Every row gives one point. Before rounding, the points of a table are all equally far from one centre. They may lie mostly on one side of it. Write the centre, to within rounding.

Points (7 x 3):
[[-3.4 -7.3 -1.5]
 [-1.7 -6.8 -2.5]
 [-1.8  1.1  1.2]
 [ 3.5 -3.0 -1.0]
 [ 4.2 -3.1  0.2]
 [ 3.0 -7.9  0.7]
 [-5.3 -4.3 -0.9]]
Centre: [-0.8 -4.2  2.3]

Points (14 x 8):
[[ 0.5  4.3  9.6  3.9  0.0 -1.6 -0.1 -1.8]
 [ 0.6 -2.1  5.6  5.0  1.1 -6.0 -6.0  0.2]
 [ 5.1 -1.5  7.5  2.8  0.1  2.7 -1.2 -1.6]
 [-0.4  1.8  0.6 -1.2  5.2 -1.1 -6.1  1.2]
 [ 0.6 -1.1  4.4  1.8  4.1  1.3 -4.9  2.6]
 [ 4.4  3.4  1.3 -2.1  2.6 -1.1 -4.9 -5.9]
 [-2.4  1.5  4.2  0.4  3.3 -6.2 -5.8 -0.2]
 [ 3.5  6.3  1.4  1.9  5.7  1.4 -4.0 -2.3]
 [-1.5  2.1 -2.4 -1.1  7.9 -2.1 -4.4 -1.0]
 [ 2.0  1.4  5.0 -0.2 10.0 -0.4  0.8  2.1]
 [-0.5  4.8  6.1 -0.5  3.3 -3.7 -4.4 -1.2]
 [-4.6  0.3  5.6  3.3  4.1 -3.4 -2.7  2.8]
 [-2.8  5.0  6.0  4.8  3.9 -6.5 -2.5 -4.0]
 [-2.3 -0.1  7.4 -1.6  0.4 -6.0  0.5  2.7]]
Centre: [ 1.8  0.0  0.3  3.0  2.3 -3.5  2.5 -1.9]

Points (17 x 11):
[[-3.3 -0.4 -3.5 -2.2  0.8  2.6  1.9 -6.1 -3.8  2.9  6.8]
 [-0.7  0.8 -5.0 -3.1  0.1  0.2 -1.1 -6.6 -1.2  7.0  1.3]
 [-0.4  0.8 -3.9 -5.8 -0.6  3.0  1.0 -5.8 -1.6  4.5  0.0]
 [-3.0  1.9 -4.3 -3.6  0.1  1.2 -0.4 -6.9  0.2  6.9  4.7]
 [-0.9  3.4 -5.9 -3.8 -0.4  2.1  1.9 -7.5 -3.8  3.9  4.5]
 [-1.8 -0.7 -4.2 -3.7  2.9  3.5 -0.2 -5.1 -2.5  5.4  4.5]
 [-1.3  0.0 -3.3 -5.7 -1.7  1.0  4.2 -5.4 -1.7  1.1  2.4]
 [-1.0 -0.8 -5.8 -3.7  0.1  2.3  3.5 -6.5 -1.0  4.8  4.5]
 [-0.9  2.7 -5.2 -1.1 -0.5 -1.9  0.6 -5.1 -6.2  7.4  6.5]
 [ 0.5  1.4 -1.8 -3.0 -1.5  3.8  2.7 -7.4 -4.1  5.6  5.9]
 [ 1.8 -0.5 -3.4 -3.6  0.6 -0.9 -0.3 -6.0 -3.3  5.7  4.3]
 [ 0.6  1.4 -3.8 -1.3  0.5  2.8  0.4 -6.9 -3.9  6.9  6.6]
 [ 1.8  3.0 -4.2 -3.6  2.1  6.0  3.2 -4.8 -4.5  5.4  3.1]
 [-1.4  0.5 -6.1 -1.6 -0.2  2.2  0.9 -6.7 -3.0  5.9  6.4]
 [ 1.6  0.6 -1.0 -3.6  2.9  2.1  0.4 -6.1 -3.2  4.2  1.3]
 [-2.3  2.6 -7.7 -1.8  2.8  2.2  3.8 -6.2 -1.5  4.9  3.2]
 [-1.7 -0.8 -1.2 -1.1  1.7  2.9  3.0 -7.3 -4.7  5.1  4.0]]
Centre: [-1.2  3.2 -2.3 -0.8 -0.5  0.9  2.8 -1.0 -2.1  5.0  3.0]

Points (25 x 18):
[[-0.3  0.5 -1.9 -5.3 -4.9  4.0  5.3  4.7 -7.2 -3.6 -3.3 -2.0  4.8  3.3
  -1.2  2.6 -1.9 -1.5]
 [ 2.3  3.8  0.1 -3.8 -4.6  1.9  8.6  0.8 -4.5 -4.5 -1.9 -4.9  3.6  0.2
   0.9  3.0  2.0  3.2]
 [ 2.0  0.3  1.5 -7.1 -4.8  1.2  6.4  3.8 -5.1  0.3 -1.1  0.4  5.3  5.2
  -1.9  4.1  3.6  2.3]
 [ 2.1  0.8 -1.4 -3.0 -4.1  3.5  7.3  2.6 -4.9 -4.2 -6.7 -3.6  4.7  1.6
   0.1  1.8  0.7  1.1]
 [ 0.1  0.4  2.1 -2.4 -6.0 -0.8  7.9 -1.2 -4.4 -5.8 -3.2 -0.9  5.4  4.2
  -1.1  3.0  1.2  1.7]
 [-0.2 -1.1 -0.3 -5.6 -7.1  2.3  8.3 -0.4 -2.3 -3.2 -1.8 -5.0  8.6  2.9
   2.2  7.0  1.3  1.8]
 [ 2.4  0.5  1.1  0.1 -0.1  0.0  3.9  2.0 -4.1 -1.2 -5.3 -2.1  6.7 -0.4
  -2.1  4.8 -0.1  1.0]
 [ 0.2  3.3  0.5 -5.2 -3.9  2.2  8.6  1.0 -5.8 -2.2 -5.5 -3.2  6.1  0.9
  -0.4  3.1  1.8  1.3]
 [ 2.8  0.3  0.8 -5.2 -2.7  1.5  1.5  1.7 -4.3 -1.4 -3.1 -2.5  3.9  4.5
   1.3  5.0  4.0  2.6]
 [ 2.5  5.1  2.2 -4.6 -3.9  4.6  7.3  2.4 -2.9 -2.0 -4.2 -1.3  5.3  2.2
   0.0  7.4  0.3 -2.1]
 [ 3.5  0.5 -0.9 -1.3 -7.8  1.3  4.2  2.1 -4.7 -2.6 -3.0 -1.5  4.3  4.1
  -1.8  1.2  4.3  2.3]
 [ 1.7  2.2  2.8 -8.4 -5.1 -2.5  5.0  2.3 -2.6 -4.1 -4.2 -4.8  4.3  2.2
  -1.5  7.0  1.3  0.7]
 [ 1.5 -1.0  1.0 -5.8 -3.5  0.6  7.0  2.3 -4.7 -4.2 -4.9 -3.9  5.7  3.4
  -1.3  3.9  3.5  1.8]
 [-1.7  2.6  1.2 -7.3 -6.0  4.2  7.5  2.8 -5.0 -3.5 -2.0 -4.0  4.2  3.4
   0.2  6.0  1.7  0.5]
 [ 1.3  0.0  0.8 -6.3 -3.3  0.4  4.7 -0.9 -5.5 -1.2 -3.8 -4.0  7.8  2.9
  -0.1  5.1  2.3  1.4]
 [ 3.7  1.0 -1.9 -6.0 -4.5  4.2  4.7  6.7 -2.9 -5.0 -0.2 -2.1  5.6  4.6
  -1.7  4.7  0.7 -1.7]
 [ 1.5  2.0 -2.0 -2.8 -6.9 -0.5  7.1  3.8 -2.7 -4.9 -1.9 -5.7  8.4  3.5
   2.3  3.5 -1.1  1.0]
 [ 3.6  5.3  0.1 -5.2 -3.8  0.8  5.1  1.6 -5.2 -1.9 -1.3 -1.8  1.2  0.3
   4.6  2.5 -0.5  2.1]
 [ 2.5  2.9  0.2 -4.7 -3.2  1.7  6.1  1.8 -6.1 -4.9 -1.8 -2.6  8.2  1.0
   1.2  4.8  1.0 -1.1]
 [-2.7  1.6  0.5 -1.5 -5.8  0.2  2.3  3.4 -4.5 -4.7 -4.6 -3.8  6.0  0.6
   2.7  7.3  1.3  0.6]
 [ 2.1  3.4  2.3 -6.0 -4.2  2.0  5.4  1.2 -6.1 -3.8 -1.9 -1.6  6.1  1.8
   2.0  4.3 -1.9 -0.2]
 [ 1.5  4.1 -0.2 -3.2 -2.4  4.9  6.5  2.0 -5.5 -2.7 -4.5 -2.5  5.4  0.9
  -0.3  1.3  2.6 -0.6]
 [ 0.3  3.7  0.3 -5.4 -6.7  1.8  7.1  1.5 -5.8 -1.4 -4.8 -3.6  8.0  0.5
   0.5  4.3 -1.9 -0.8]
 [ 3.4  4.9  2.4 -5.9 -5.0  2.3  3.9  4.8 -5.2 -0.8 -1.6 -3.2  1.2  2.7
   2.4  2.7  0.8 -2.0]
 [ 2.5  1.7  2.5 -4.7 -7.2  2.1  5.2  1.3 -4.2 -2.9 -4.9 -2.6  4.5  0.8
  -0.8  1.8  1.2  3.9]]
Centre: [-0.8 -0.3 -1.7 -4.0 -5.0 -0.4  5.3  2.0  1.5 -0.3 -0.7 -0.8  2.9 -0.4
  0.3  3.1  1.0 -2.4]
